Rows are points. Two turns around zero, p and q, are shown by what they do to some points. Where does a point land after both, in the order given? Backwards means that the second turn is done in reverse. Each puzzle has new turns, and all numbers are rounded.

Turn p:
[ 0.22, -0.27, -0.39] -> [ 0.24, -0.21, -0.41]
[ 0.18, -0.27,  0.05] -> [ 0.19, -0.26,  0.02]
[ 0.23,  0.11, -0.06] -> [ 0.22,  0.13, -0.04]
[-0.63,  0.44,  0.39] -> [-0.66,  0.36,  0.43]
Turn q:
[ 0.24,  0.24, -0.64] -> [ 0.40,  0.37, -0.48]
[-0.17, -0.31,  0.11] -> [-0.24, -0.28, -0.03]
[0.51, 0.19, 0.45] -> [ 0.44, -0.10,  0.54]
[-0.12,  0.10,  0.18] -> [-0.13,  0.06,  0.19]
[-0.46, -0.22, -0.10] -> [-0.47, -0.06, -0.22]
Where do these land?
q, then p: [-0.14,  0.08,  0.26] -> [-0.17, -0.02,  0.25]
q, then p: [ 0.03, -0.09, -1.00] -> [ 0.20,  0.35, -0.92]
q, then p backwards: [ 0.06, -0.26,  0.10] -> [-0.02, -0.28,  0.04]
p, then q: [-0.15,  0.10,  0.28] -> [-0.19,  0.00,  0.27]
p, then q: [0.20, 0.18, 0.36] -> [ 0.14, -0.03,  0.43]

Turn p:
[ 0.53, -0.07, -0.13, -0.76] -> [ 0.55, -0.40,  0.05, -0.64]
[-0.17,  0.04,  0.40,  0.19] -> [-0.29,  0.07,  0.33,  0.18]
[-0.21, -0.01, -0.29,  0.32] -> [-0.11,  0.18, -0.35,  0.26]
[-0.11,  0.37, -0.26,  0.12] -> [ 0.03,  0.44, -0.19, -0.04]
[-0.38, -0.28,  0.09, -0.39] -> [-0.41, -0.33, -0.07, -0.32]
[ 0.36, -0.06,  0.18,  0.52] -> [0.25, 0.03, 0.23, 0.56]
Turn q:
[-0.08,  0.34, -0.36,  0.28] -> [-0.19,  0.16, -0.35,  0.38]
[-0.02,  0.33,  0.41, -0.24] -> [-0.02,  0.46,  0.24, -0.25]
[ 0.25, -0.02, -0.33, -0.05] -> [ 0.27, -0.07, -0.30,  0.09]
[-0.14, -0.10, -0.47, -0.12] -> [-0.06, -0.22, -0.46, -0.07]
[-0.01, -0.55,  0.75,  0.12] -> [ 0.00, -0.33,  0.86, -0.16]
Where do these land?
p, then q: [ 0.24, -0.20,  0.41,  0.24] -> [-0.03, -0.14,  0.51,  0.21]
q, then p backwards: [-0.11, -0.36,  0.07, -0.53] -> [ 0.06, -0.02, -0.03, -0.65]
q, then p backwards: [-0.26, -0.17, -0.41,  0.42] -> [-0.26, -0.56, -0.05,  0.24]
p, then q: [-0.01,  0.76,  0.20,  0.12] -> [-0.05,  0.78,  0.14, -0.03]
p, then q: [ 0.15, -0.03, -0.28, -0.25] -> [ 0.31, -0.09, -0.22, -0.12]
